Every row gives one point. The last column is the point's height on a tilted bowl or saddle (a function of degree 2), plus a little noise. Along how many of its main directions does it bend up, bend down or stay straight?

Points (15 x 4):
[[ 6.0 -0.7 11.2 13.0]
 [ 5.2 -0.2  3.2  2.1]
 [-2.5 -5.0  1.0  0.3]
 [-0.3  2.8  0.4 -0.8]
 [ 1.3  1.0 -1.9  0.3]
 [-4.0  5.1 -4.5  1.6]
 [-6.6  2.8 -1.2 -2.0]
 [ 0.8  6.7  0.2 -0.6]
 [ 1.8  0.0  1.2  0.2]
 [ 1.3  6.3 -8.3  8.8]
 [ 0.5 -1.6 -6.4  3.0]
 [-8.8 -5.1 -2.2 -2.0]
 [ 9.8  5.6 -0.9  2.2]
 [ 2.0  5.2 -4.4  2.9]
 [ 1.7 -0.5 -1.3  0.3]]
Directions: 1 up, 0 down, 2 straight

Points (23 x 5):
[[  0.9  -4.4  -0.8  -7.0  -3.5]
 [  7.2   6.3   1.7   1.7  -6.2]
 [  3.3   5.3   1.8  -4.2  -3.8]
 [ -8.8  -4.7   7.4  -3.0  -8.3]
 [  4.9   4.6  -8.2   0.4  -5.9]
 [  7.9  -4.7   3.0  -4.2  -5.9]
 [  3.5  -6.2   0.6  -4.9  -4.0]
 [  2.7  -4.0  -6.0  -0.5  -2.9]
 [ -4.3   5.4   5.0   1.0  -3.4]
 [ -2.9  -6.9   2.2   4.4  -4.2]
 [  3.7   3.3   1.4  -0.8  -2.2]
 [ -1.8  -1.7   3.6   6.9  -2.6]
 [  2.8  -5.5  -0.9   1.5  -2.7]
 [  4.9  -5.7   2.8   9.1  -7.1]
 [-10.0   2.2  -1.3   7.6  -7.0]
 [  2.1   2.5  -4.5  -0.7  -2.1]
 [  2.5  -1.9  -4.1  -4.0  -2.4]
 [  1.9   1.9  -1.3   3.8  -1.6]
 [  2.2   2.9  -4.8  -1.5  -2.5]
 [ -3.0   5.2   3.5  -5.0  -4.0]
 [  0.3  -0.4   2.9   7.3  -2.5]
 [ -3.0  -3.6   3.7   4.0  -2.4]
 [  4.7  -0.4  -7.7   1.6  -4.1]]
Directions: 0 up, 4 down, 0 straight

Points (43 x 7):
[[ -6.0  -2.7   2.5  -9.7   0.0  -4.1  -1.8]
 [  6.4   3.8   6.6  -2.7   4.0  -2.0   3.2]
 [ -5.4   0.1  -4.9  -6.5  -3.0  -0.2  -2.8]
 [  1.9  -0.5   1.0  -3.0  -0.1  -3.4   1.3]
 [  2.4   6.8  -6.5  -6.6  -1.9  -0.6   1.1]
 [ -2.3  -3.1  -4.0 -12.4  -4.6  -1.8  -1.9]
 [ -2.4  -3.6  -0.4  -2.7   0.6  -1.6  -0.6]
 [  2.4  -2.0   3.1   5.0  -3.6   1.1  -1.8]
 [ -3.6   1.2  -0.6  -9.3  -4.1  -3.5   1.3]
 [ -4.6   3.2   2.7   5.5  -3.4   0.3  -1.7]
 [ -1.3   3.2  -0.5  -4.3  -7.5   4.0  -4.1]
 [  1.4   2.5   0.4   2.4  -2.5  -1.8  -0.4]
 [  9.9  -6.4   7.4   0.2   3.1 -10.6 -16.5]
 [  1.4   3.6  -0.8  -0.3  -7.2  -6.3  -1.0]
 [  2.7  -3.7   3.3  -1.4   0.4  -0.3  -1.0]
 [  2.1   8.5  -6.5   1.2  -0.9  -4.5  -3.6]
 [ -3.5  -1.1  -1.3   1.5   5.1   5.0  -0.2]
 [  3.9  -1.4   2.2   8.3  -1.9   1.4  -2.1]
 [ -2.7   1.9  -1.2   5.1  -1.9  -2.5  -0.6]
 [ -7.4  -1.4   2.0   1.7   0.6  -3.9  -2.5]
 [  5.3  -6.5   0.2   1.9   2.6   3.3  -3.5]
 [  1.8  -4.1   1.7   0.0   3.5   6.8  -2.8]
 [  6.3   6.8  -1.0  -4.7   2.4   5.4   0.2]
 [  1.7  -4.6   0.7   3.6  -2.0  -3.2  -2.0]
 [ -7.8   1.7  -4.8   5.6  -8.3   6.8  -5.1]
 [ -3.5   5.3  -0.3   1.2   4.2   0.3   0.1]
 [ -4.1  -6.4   5.5   0.9 -10.6   1.8  -5.1]
 [  7.9   2.7  -1.3  -5.1   1.5  10.6  -8.4]
 [ -0.9  -4.8   4.1  -0.4  -7.6   8.1  -8.7]
 [ -0.9   1.5   0.4  -0.4  -4.7   0.1  -0.4]
 [ -0.3  -1.8  -3.9  -3.2   5.2  -2.5   0.5]
 [  1.4  -1.3   0.9  -1.5   0.0  -7.9  -2.3]
 [ 11.5  -1.9  -4.7  -3.3  -0.8  -1.8  -3.9]
 [  2.7   0.0  -2.5  -5.2  -5.0  -2.7   0.9]
 [ -4.2  -7.9   5.0  -3.5   2.8  -6.1  -7.7]
 [ -0.8   0.3   3.7  -1.5  -1.1  -0.2   0.2]
 [ -1.0  -4.1   6.1  -4.3  -5.2  -6.1  -4.1]
 [  4.9   0.6   0.2   2.8 -10.0  -4.2  -2.9]
 [  5.8   5.9   2.4   7.2   4.9  -7.9  -9.0]
 [  2.5   6.6   0.3   1.0   3.5  -3.5   0.5]
 [ -7.3   5.6  -4.6  -5.6  -1.8  -7.8  -3.8]
 [-10.5   4.3   1.9  -0.4  -1.1  -4.5  -5.5]
 [ -6.2  -1.2   1.3  -6.0  -0.5   3.8  -3.7]]
Directions: 1 up, 4 down, 1 straight

Points (72 x 9):
[[  1.6  -1.9  -2.9  -7.4  -4.9  -4.2   5.2  -5.8   6.5]
 [ -0.9  -1.0  -2.3  -3.7   0.7   8.6  -4.8  -1.2   1.8]
 [  2.7  -4.0  -4.7   0.1   2.9   1.0   4.9  -6.2   5.2]
 [  0.6  -2.0   1.5   8.3   2.5  -2.6  -5.1   7.2   6.0]
 [ -4.8  -0.7   0.5   4.4   9.0  -7.3   3.6  -5.1   3.3]
 [  3.4   0.7   0.2  -1.0   1.3  -0.2  -2.6  -2.5   1.4]
 [  4.7  -4.4  -4.2  -3.8   3.5  -5.8  -0.2   1.4   0.5]
 [ -4.9  -0.3   1.0   8.0   4.2   4.0  -0.1   1.1   2.6]
 [ -6.4  -2.8   3.1  -4.8  -0.7  -1.1   0.9 -10.4   6.1]
 [  4.5   6.4   0.5   8.8   3.1   4.6  -1.6   3.6   3.1]
 [  1.8  -8.4  -5.0  -1.1   5.3   0.7   2.1  -2.2   3.2]
 [ -5.3   2.6   6.0  -0.1   1.2  -4.2   2.3  -0.3   2.0]
 [  5.5   0.3   3.2   6.4  -2.7   4.0   0.7   7.2   3.9]
 [ -4.2   2.2   8.0  -2.5   2.9   0.0  -2.8   8.7   6.2]
 [  5.0   1.7   5.6  -7.0   2.3  -8.6  -3.1  -4.7   2.8]
 [ -2.6   3.9  -5.7   5.3   7.6  -1.4  -0.5   5.6   3.7]
 [  3.7   5.1  11.9   1.9   0.5  -3.0  -0.7  -0.4   5.4]
 [ -7.5   3.7  -5.4   3.2   1.3  -4.3   1.4  -6.4   3.8]
 [ -0.8   9.0  -5.2  -6.6   1.6   5.4   3.9   1.4   5.2]
 [ -6.0   0.7   5.9   0.7   4.7   4.6  -3.3   1.9   2.5]
 [ -0.4  -4.2   3.4  -6.8  -9.9  -0.8   3.2   9.2   8.8]
 [  2.9   3.7  -0.5   5.3   0.0  -2.9   2.5  -5.4   3.0]
 [  0.1  -4.3  -0.2   2.0   1.1   7.6   7.4   6.0   2.3]
 [  6.2  -4.1   7.4   1.8  -1.9   0.7   0.3  -2.6   2.2]
 [ -5.4  -3.4   6.8  -2.3   2.4   4.3  -2.2   4.4   1.9]
 [ -3.0  -0.8   1.1  -0.7   3.8  -1.1   3.5  -4.7   2.2]
 [ -2.1  -0.2   3.8   3.6  -0.3   3.9  -0.9  -0.8   0.1]
 [ -7.0   1.1  -5.4  -1.9  -0.7  -4.0  -8.2  -1.0   3.7]
 [  1.2  -1.1  -1.2   3.3   3.2   0.1   3.7   1.2   2.2]
 [ -2.4  -2.5  -2.8  -3.8  -2.8   2.3  -3.7  -0.6   2.3]
 [ -1.8   4.4   2.4  -1.6  -6.6  -3.6  -8.4   2.2   4.2]
 [  0.6   5.2   3.1   3.4  -2.5  -5.7   1.4   2.2   1.7]
 [ -3.3  -0.9  -5.0  -1.4  -2.0   1.7  -2.8   0.0   2.4]
 [  3.2  -1.9  10.3   1.5  -7.2  -0.8  -1.4   6.0   5.2]
 [ -0.2  -6.3 -13.1  -3.7   3.6   0.1   2.7   1.4   7.8]
 [ -0.7  -3.8   4.0   1.5   1.4  -5.8   0.1  -0.2   0.4]
 [  1.9  -2.3   4.7 -12.1  -7.1   7.2   0.6   1.5   5.9]
 [ -9.9  -9.7  -1.7  -3.4   2.1  -3.3  -1.0  -4.2   3.2]
 [ -3.4  -3.0   4.9   1.4   0.1   0.1   8.4   9.3   7.2]
 [ -0.6 -10.6   1.1  -1.6   4.9  -4.9  -3.9  -5.6   1.5]
 [ -1.3   0.8   0.1  10.9  -7.2   2.5   4.2   6.4   6.3]
 [  5.5  -5.0  -2.3  -5.0  -3.5   0.5   5.6  -9.2   8.0]
 [ -2.2   6.2  -0.9   1.6   4.2   6.4   0.1  -4.4   1.1]
 [  3.5   1.8  -5.5   1.1   8.5  -3.8  -6.9  -0.4   2.9]
 [  3.1   5.1   2.2  -5.0  -3.6 -12.3  -7.9  -0.9   0.0]
 [ -0.7   2.7   0.3   1.4  -5.0   1.1   3.4  -4.3   1.8]
 [ -6.3   1.8   1.1   5.0  -3.1   1.1   4.3   1.1   2.7]
 [  4.1  -1.9   6.3  -0.5   0.9  -1.1  -1.4  -4.4   2.2]
 [  3.1   2.7   0.4   1.1  -4.3   3.0   6.8  -1.6   3.0]
 [  1.0  -3.9 -10.9  -1.2  -6.7   1.6  -2.1  -1.4   5.2]
 [ -0.8   4.0   5.0   3.3   1.5   2.2   5.2  -3.1   1.8]
 [  8.9   2.3  -3.4  -7.0  -9.3   5.6   2.5   2.5   7.4]
 [  1.2   1.0   0.0   2.8  -2.3   0.8   7.5  -1.9   3.9]
 [ -7.3  -1.1  -8.5  -6.9   6.7   4.4  -5.7  -8.7  12.6]
 [  0.2   1.5  -3.7   5.1   1.0   4.0  -4.0   0.2   2.0]
 [  2.1  -3.9  -2.8  -7.4  -4.2   8.1  -5.3   4.3   4.5]
 [ -1.9   5.0  -1.0   2.4  -5.4   2.1  -3.5   1.6   1.5]
 [ -0.3  -0.1   6.1   1.3  -3.0   0.6  -7.7   1.9   3.6]
 [  3.6  -2.5  -0.1   0.9   2.4   1.4  -0.5   3.9   1.5]
 [ -1.6  -5.7  -8.4   6.5  -1.9  -0.5   2.0   7.0   7.9]
 [ -3.6   6.1   9.4  -2.3   7.1   2.4   0.6  -6.1   4.9]
 [ -1.2  -1.0  -0.1   4.5   2.8  -7.1   7.1  -1.5   4.0]
 [ -6.4   4.7  -5.6   4.3  -7.0   0.1   1.0  11.5   9.5]
 [ -1.5   8.0  -1.5  -3.0  -7.2   8.2   2.6   3.7   3.2]
 [ -2.3   2.8  -1.8   0.9   0.2  -1.7  -4.3   3.4   1.9]
 [-10.4  -1.7   3.6   2.4  -1.9   3.5  -6.8   3.5   5.0]
 [ -1.1   7.7  -0.7  -1.9  -1.8 -11.3  -3.9   0.3  -2.2]
 [  3.5   7.5   3.3   3.6   6.6   4.2   1.3   3.7   1.6]
 [ -3.9   0.6   7.1   4.3   4.5   2.6  -0.1  -2.1   1.9]
 [  4.3  -0.9   2.7  -6.4  -0.2   3.8   1.5   2.5   2.3]
 [  0.3  -3.1  -0.8   4.9   0.9   2.0  -0.1   1.5   1.5]
 [ -1.0   2.0   3.2   1.0   3.5  -2.0   3.9  -1.4   1.5]]
Directions: 5 up, 1 down, 2 straight

Points (62 x 9):
[[ -4.5   3.2  -1.4  -0.1   4.3   4.2  -7.8   4.9  -4.1]
 [ -0.7   0.0  -1.1  -3.2  -4.7  -7.1  -0.4  -2.5  -2.4]
 [  9.0   5.5   1.9   0.3   0.3  -4.3  -2.6  -2.8  -0.7]
 [ -4.7  -3.6  -4.6   7.4   2.3  -2.1   1.7  -2.8  -2.0]
 [  4.0   1.4  -1.9   1.4  -3.7   1.0   7.4   0.5  -1.6]
 [  1.5   1.0  -5.5   1.6   1.0   5.1  -2.5  -9.3  -3.3]
 [ -5.1  -5.7   2.7  -3.2   4.6   0.0   1.5   3.1  -4.7]
 [ -4.3   0.5   0.5   1.8   1.2   8.3 -11.0   3.6  -5.5]
 [ -3.8   0.4   1.7  -1.8   2.8   0.3   3.1  -2.5  -1.4]
 [  7.5   0.7  -3.5   6.3  10.5   0.1   5.4  -8.8  -2.3]
 [ -0.6  -1.0   0.9  -0.5  -3.6   1.6   4.2   0.0  -3.2]
 [ -0.2  -3.6   6.4  -9.1   1.1   0.5  -3.1   3.2  -5.7]
 [  0.1   3.6  -3.8  -1.3  -3.7   2.2   2.2  -1.7  -2.6]
 [ -3.4   1.2   0.3   0.1  -3.4   1.1  12.4   4.2  -7.4]
 [ -5.5  -7.3   8.0  -3.0  -4.5   1.6   1.6  -3.8  -9.4]
 [ -5.6  -1.7   0.2   2.8   1.8   3.5  -6.2   1.8  -2.6]
 [ -4.8   0.6   1.8  -4.8   1.1  -0.5  -0.3   0.5  -2.6]
 [  7.2   8.7   3.1   2.9  -8.0   1.8   6.1  -1.7  -3.6]
 [ -6.1  -2.0   6.6   0.8  -5.7  -2.7 -12.3   0.8  -7.8]
 [  8.5  -2.3  -0.5   3.4  -4.1  -0.9   1.9   2.4  -2.4]
 [  3.1   5.5  -9.5   1.7   8.0  -4.9  -5.3 -10.7  -4.5]
 [  1.3  -2.3   2.3  -7.0   2.6  -3.2   2.1  -4.8  -1.8]
 [  2.5  -1.2   5.8   0.4  -7.4   2.8  -5.0   4.5  -6.9]
 [  0.6   6.3   0.4 -12.0   4.7  -0.4   0.8  -3.0  -6.5]
 [ -6.4  -7.1  -2.5   3.1   0.5  -0.4   1.0   0.7  -4.0]
 [  2.8  -0.3  -2.4   2.4   7.7  -0.4   0.6   8.4  -3.6]
 [  1.7   2.0   3.6  -8.0  -2.0   0.3  -1.2  -1.0  -4.8]
 [  1.3  -1.2 -10.0   0.2  -8.9   8.6  -9.0  -3.9 -11.7]
 [ -2.1  -5.9  -0.1   4.2  -4.5   3.3  -4.2   2.8  -4.2]
 [  5.7  -1.8  -8.4   5.5  -8.6  -0.3  -4.1  -0.9  -5.2]
 [  2.2  -3.4   1.6   6.0  -1.5   2.3  -1.5   2.5  -2.2]
 [  0.8  -1.6   1.3  -9.3  -5.6  -1.8   7.8  -5.3  -7.7]
 [ -3.1   0.2   6.3  -1.5   4.9   3.9  -4.9  -4.1  -3.5]
 [  3.7   1.5   3.1  -0.6   1.7   4.1  -1.4   0.3  -2.3]
 [ -5.3   0.5  -2.3   2.0   2.5   5.1   3.1  -6.2  -3.0]
 [  9.8   8.2  -5.4   1.3  -2.5  -3.5   1.3  -2.5  -0.8]
 [ -0.7   1.0   3.6  -1.5   0.9   3.5  -2.8   3.4  -3.4]
 [  2.3  -0.6  -3.5   0.7   8.7  -9.1  -3.8  -3.3  -1.3]
 [ -0.4  -6.1  -9.1   2.3  -2.2  -5.8   3.7   6.0  -5.4]
 [  5.1  -6.9   1.9   5.0   3.1   4.2  -6.1   3.0  -3.6]
 [  2.8   1.6  -4.3   1.5   3.1   0.4  -6.6   3.9  -1.0]
 [  5.3   5.8  -3.3  -2.6   1.5  -2.1   6.3  -3.5  -0.2]
 [ -2.3  -0.3   1.1   0.5   3.5  -2.8  -2.0   2.1  -0.3]
 [ -1.8  -0.1   4.3   0.8  -3.2  -4.1  -4.2  -0.1  -2.1]
 [ -3.4  -3.1   0.1  -3.8  -1.7  -2.4  -7.4   8.5  -4.6]
 [  3.5   2.0  -6.8  -1.0   0.0  -0.4  -2.5   2.7  -1.6]
 [  4.1  -3.2  -1.4  -1.8   1.6   0.1  -5.1   2.6  -1.5]
 [  7.2   3.9   2.8  14.3   8.0   4.5  -5.9  -3.2  -4.3]
 [  1.3   4.3   4.5  -6.5  -4.9  -9.9  -5.2   7.9  -8.1]
 [ -4.0   1.7   1.8   5.8   1.4   1.3   0.1   1.3  -1.2]
 [ -4.1  -2.6   5.2  -5.2  -3.9   1.5   2.7   0.5  -6.9]
 [  2.6  -3.5  -1.0   1.8   1.0   2.7  -1.8   7.0  -2.4]
 [  6.5  -4.1   4.5  -2.4   7.1  -4.7   2.9  -3.4  -3.4]
 [  4.5   2.7   5.0  -6.0  -0.8  -0.4  -6.4  -1.7  -4.0]
 [ -2.7   1.7  -2.4   0.6  -3.2   2.0  -3.4  -6.9  -3.6]
 [  1.8  -1.7  -1.6  14.3   4.9   0.3   0.2   4.3  -3.0]
 [ -0.4   1.5  10.5   4.1  -3.5  -5.5  -3.6   1.4  -5.0]
 [ -2.2  -8.8  -8.9   8.8   0.3   3.2  -3.7   0.7  -4.6]
 [  1.2  -0.5   1.6  -0.9   6.7   4.7   0.1   5.7  -4.9]
 [  2.3   4.8  -2.9   2.1   6.1   4.3  -0.3  -3.8  -0.5]
 [ -1.7  -3.4   2.3   7.1   2.9  -4.7  -4.9  -6.4  -2.8]
 [ -0.6  -5.7   0.6  -2.3   7.2   1.6  -6.4   0.7  -2.3]]
Directions: 0 up, 6 down, 2 straight
